Each point is reached from the start by the listed moves, each made once or not at all, plus a little noise. Say if it took an odd or an even number of moves. Then give how often each move was made.
In the rows, zero is written as 128.

Moves:
(1): [180 126 127 138 113]
(2): [129 211 143 155 141]
(3): [128 125 173 114 138]
Start: [123 106 110 123 106]
Points:
[122 103 107 127 106] => even (0, 0, 0)
[121 103 157 112 118] => odd (0, 0, 1)
[173 183 171 147 114] => odd (1, 1, 1)
[125 191 172 137 129] => even (0, 1, 1)
[177 185 122 160 105] => even (1, 1, 0)

Moves:
(1): [168 103 140 124 138 101 126 125]
(2): [146 192 128 135 140 132 136 118]
(3): [125 121 186 132 134 135 121 141]
(4): [114 126 123 190 115 122 132 112]
(5): [112 127 132 136 188 144 125 128]
(6): [145 122 121 140 114 167 113 118]
(7): [127 118 125 126 128 143 198 121]
(8): [135 133 121 147 131 135 126 169]
Start: [114 133 120 140 117 139  92 121]
Points:
[156 154 187 155 204 156 156 116] => odd (1, 1, 1, 0, 1, 0, 1, 0)
[127 189 178 144 130 147  93 121] => even (0, 1, 1, 0, 0, 0, 0, 0)
[152 108 134 139 131 108  91 114] => odd (1, 0, 0, 0, 0, 0, 0, 0)
[120 185 163 229 122 163 168 139] => odd (0, 1, 1, 1, 0, 0, 1, 1)
[139 183 100 239 112 197 159 119] => odd (0, 1, 0, 1, 0, 1, 1, 1)

Moves:
(1): [184  93 114 135 141 131 139 120 126 146 133 116 132 127 130 129]
(2): [146 176 137 125 116 105 135 111 112 115 145 135 139 148 128 120]
(3): [126 124 177 140 126 126 124 128 139 123 121 110 108 128 143 126]
(4): [112 118 100 184 128 136 142 157 125 116 166 127  98 152 135 123]
(5): [122 131 133 128 186 149 131 141 135 145 128 121 127 141 128 130]
(6): [123 139 124 111 101 171 123 113 146 127 159 120 121 137 129 152]
(7): [131 123 131 100 127  96 189 142 175 104 125 139 152 134 108 111]
(8): [168 155 133  71 122  98 123 200 126 144 161 167 117  84 125 125]
(9): [128 150 124 143 122 109 108 125 167 134 133 131 127 120 113 145]
(10): [137 133 130 142 125 127 160 126 149 198 129 145 130 115 170 136]
(11): [112  98 125 101 148 113 118 104 117 140 163 126 128 145 143 101]
(12): [133 112 149 133 126 129 116 151 138 116 127 177 159 149 133 138]
(13): [129 137 134 137 136 128 119 137 124 123 144 111 162 111 154 111]
(14): [119 110 130 119 131 116 110 157 122 167 116  87 162 178 103 124]
Start: [105 117 145 106 125 116 120  75  88 113 135 128 120 155 153 139]
Points:
[203 148 137  78 135  69  95 140 116 147 198 136 153  82 159 127] => even (1, 0, 0, 0, 0, 0, 0, 1, 1, 0, 0, 0, 1, 0)
[ 93  94 161  73 208  93 192  85 150 183 182 130 182 157 219  87] => odd (0, 0, 0, 0, 1, 0, 1, 0, 0, 1, 1, 0, 1, 0)
[135 147 195 112 118  48 145 215 192  85 215 194 145 135 168 121] => odd (0, 0, 1, 1, 0, 0, 1, 1, 1, 0, 0, 1, 1, 0)
[ 65  96 173 134 171 111 161 127 209 209 234  62 153 239 202 117] => even (0, 0, 1, 1, 1, 1, 1, 0, 1, 1, 1, 0, 1, 1)

Moves:
(1): [145 126 119 138 145 120 140 131 125 118 146 105 138 139 127 111 131 123
 125 143 130 126 129 125 138 112]
(2): [135 133 121 126 148 137 127 118 119 105 132 137 140 140 133 118 124 144
 133 127 128 130 119 127 129 139]
(3): [146 121 146 130 111 126 123 131 127 124 122 137 149 143 130 130 124  99
 138 125 121 119 113 121 120 137]
(4): [117 133 129 147 125 133 131 132 144 131 132 131 131 133 125 126 139 128
 122 123 134 136 149 125 117 120]
(5): [131 127 120 124 134 128 136 115 146 146 119 124 128 124 133 128 124 122
 128 132 149 123 116 125 103 129]
(6): [145 129 124 120 130 152 137 133 136 133 130 137 138 121 128 109 131 137
 133 149 128 137 133 117 125 132]
(7): [126 143 130 114 124 137 141 123 125 119 111 106 126 128 136 116 132 117
 115 131 137 140 141 130 121 124]
(8): [123 131 132 119 132 127 136 137 143 127 140 123 133 126 138 127 125 130
 125 129 142 131 120 136 128 123]
(9): [126 141 128 123 125 122 127 138 135 128 130 127 131 131 121 131 138 129
 141 126 129 139 132 133 131 138]
(10): [127 135 138 127 129 128 138 120 116 140 137 127 129 122 115 131 126 134
 130 117 120 123 121 118 125 128]
(11): [119 127 130 132 131 131 128 117 121 130 140 142 128 127 126 131 142 127
 131 136 139 132 135 118 139 132]
(12): [138 112 140 125 136 122 134 139 129 134 112 146 124 122 136 141 129 133
 108 121 128 119 121 121 139 146]
(13): [121 145 114 125 131 134 123 132 117 138 144 138 149 112 130 119 136 118
 109 131 131 141 134 143 128 125]
(14): [116 118 130 123 124 133 126 129 131 133 131 133 133 151 108 125 120 133
 120 125 129 129 133 141 131 138]
(15): [133 147 118 131 119 111 134 118 143 130 137 136 133 136 156 108 125 132
 125 130 135 115 140 123 142 133]
(16): [132 130 119 125 130 134 129 115 124 130 131 130 143 136 132 135 128 131
 125 128 131 124 137 130 131 118]
(17): [137 137 127 133 130 130 118 142 122 122 116 118 123 130 141 133 131 131
 128 147 141 122 123 118 130 127]
(18): [126 112 133 125 138 122 123 129 132 134 116 127 137 122 126 116 125 136
 136 123 125 134 121 131 140 124]
(19): [137 129 122 149 128 131 140 132 103 125 115 133 133 121 124 122 101 139
 140 162 137 130 132 119 125 133]
(20): [137 142 135 131 138 131 125 114 139 133 131 136 131 135 123 134 131 129
 128 142 124 134 138 132 137 118]
(21): [143 129 140 114 112 123 113 116 120 119 123 124 125 113 111 132 125 126
 129 127 156 131 130 128 123 128]
(22): [132 127 120 138 115 124 115 116 118 133 123 143 125 138 127 135 100 135
 138 121 118 160 136 120 152 125]
(23): [138 140 136 121 130 134 131 136 124 138 136 129 122 135 136 120 133 124
 136 115 133 132 136 135 126 114]
(24): [126 135 126 133 120 142 129 121 132 136 124 139 126 130 130 129 141 128
 131 114 129 130 120 144 134 120]
Start: [151 120 125 151 140 114 121 120 132 124 123 142 133 131 127 140 134 139
 124 134 126 115 138 124 118 141]
Points:
[190 155 123 129 140 139 124  94 162 145 144 172 231 148 141  83 125 148
 112 155 204 119 134 115  99 151] => even (0, 1, 1, 1, 1, 1, 0, 1, 0, 1, 0, 0, 1, 1, 1, 1, 1, 1, 0, 0, 1, 0, 0, 0)
[190 145 140 157 124 119 123 101 141 172 151 153 191 132 117 106 126 106
 136  98 179 165 128 137 116  93] => even (1, 0, 1, 1, 1, 0, 0, 1, 0, 1, 0, 0, 1, 0, 0, 0, 0, 1, 0, 0, 1, 1, 1, 1)
[186 165 151 117 141 174 126 138 153 152 120 156 193 157 143  89 154 113
 112 156 156 158 143 166 130 115] => odd (0, 0, 1, 0, 0, 1, 1, 1, 0, 0, 0, 0, 1, 1, 0, 0, 1, 1, 0, 1, 0, 0, 1, 1)
[249 132 138 163 169 153 158  60 107 133 123 193 201 140 111 127 126 147
 139 192 180 113 118  84 122 149] => odd (1, 1, 1, 0, 1, 1, 0, 0, 0, 1, 1, 1, 0, 0, 0, 1, 0, 0, 1, 1, 1, 0, 0, 1)
[185 173 138 124 161 139 132 127  72 111 113 122 171 100 137  94 113 158
 124 162 196 150 138 128 114 126] => even (0, 1, 0, 0, 0, 0, 1, 1, 0, 1, 0, 0, 1, 0, 0, 0, 1, 1, 1, 0, 1, 0, 1, 0)
[201 210 117 130 114 144 108  85 149 191 140 188 164 144 121 108 130 154
 135 144 184 169 167 137 141 132] => odd (0, 0, 0, 0, 1, 1, 0, 0, 1, 1, 0, 0, 1, 1, 1, 0, 1, 0, 0, 1, 1, 1, 1, 1)
[136 187 124 149 120 120 135  93 137 125 168 186 205 182 136 101 133 128
 116 119 155 173 176 124 146 169] => even (0, 1, 1, 1, 0, 0, 1, 1, 1, 1, 1, 0, 1, 1, 1, 0, 0, 0, 0, 0, 0, 1, 0, 0)
[222 180 145 153 137 155 167 114 130 140 131 160 219 122 111 111 150 119
 103 182 182 155 169 125 123 124] => odd (1, 0, 1, 1, 0, 1, 1, 1, 1, 1, 0, 1, 1, 0, 0, 1, 0, 0, 1, 1, 1, 0, 0, 1)
[185 152 112 177 164 129 112 124 127 155 146 167 175 182 132 136 133 143
  82 150 146 160 195 135 167 104] => even (1, 0, 0, 1, 0, 0, 0, 0, 0, 0, 0, 1, 1, 1, 0, 1, 1, 0, 0, 1, 0, 1, 1, 0)
[208 175 108 184 149 111 106  96  93 118 121 228 207 164 170 141 107 149
 134 193 151 147 161  93 186 175] => even (0, 1, 1, 0, 0, 0, 0, 0, 1, 0, 1, 1, 1, 0, 1, 1, 1, 0, 1, 1, 0, 1, 0, 0)
[208 174 138 156 115 146 118  70 178 144 129 195 189 181 132 112 107 157
 140 150 188 144 138 107 122 146] => even (0, 1, 1, 1, 1, 1, 0, 1, 0, 1, 0, 0, 0, 1, 1, 0, 1, 0, 0, 1, 1, 1, 0, 1)
[208 145 112 156 137  96 110 100 144 125  94 188 177 178 184 146 105 144
 138 139 155 117 123  91 146 181] => odd (0, 1, 1, 0, 1, 0, 0, 0, 1, 0, 0, 1, 0, 0, 1, 1, 1, 0, 0, 0, 0, 1, 0, 0)
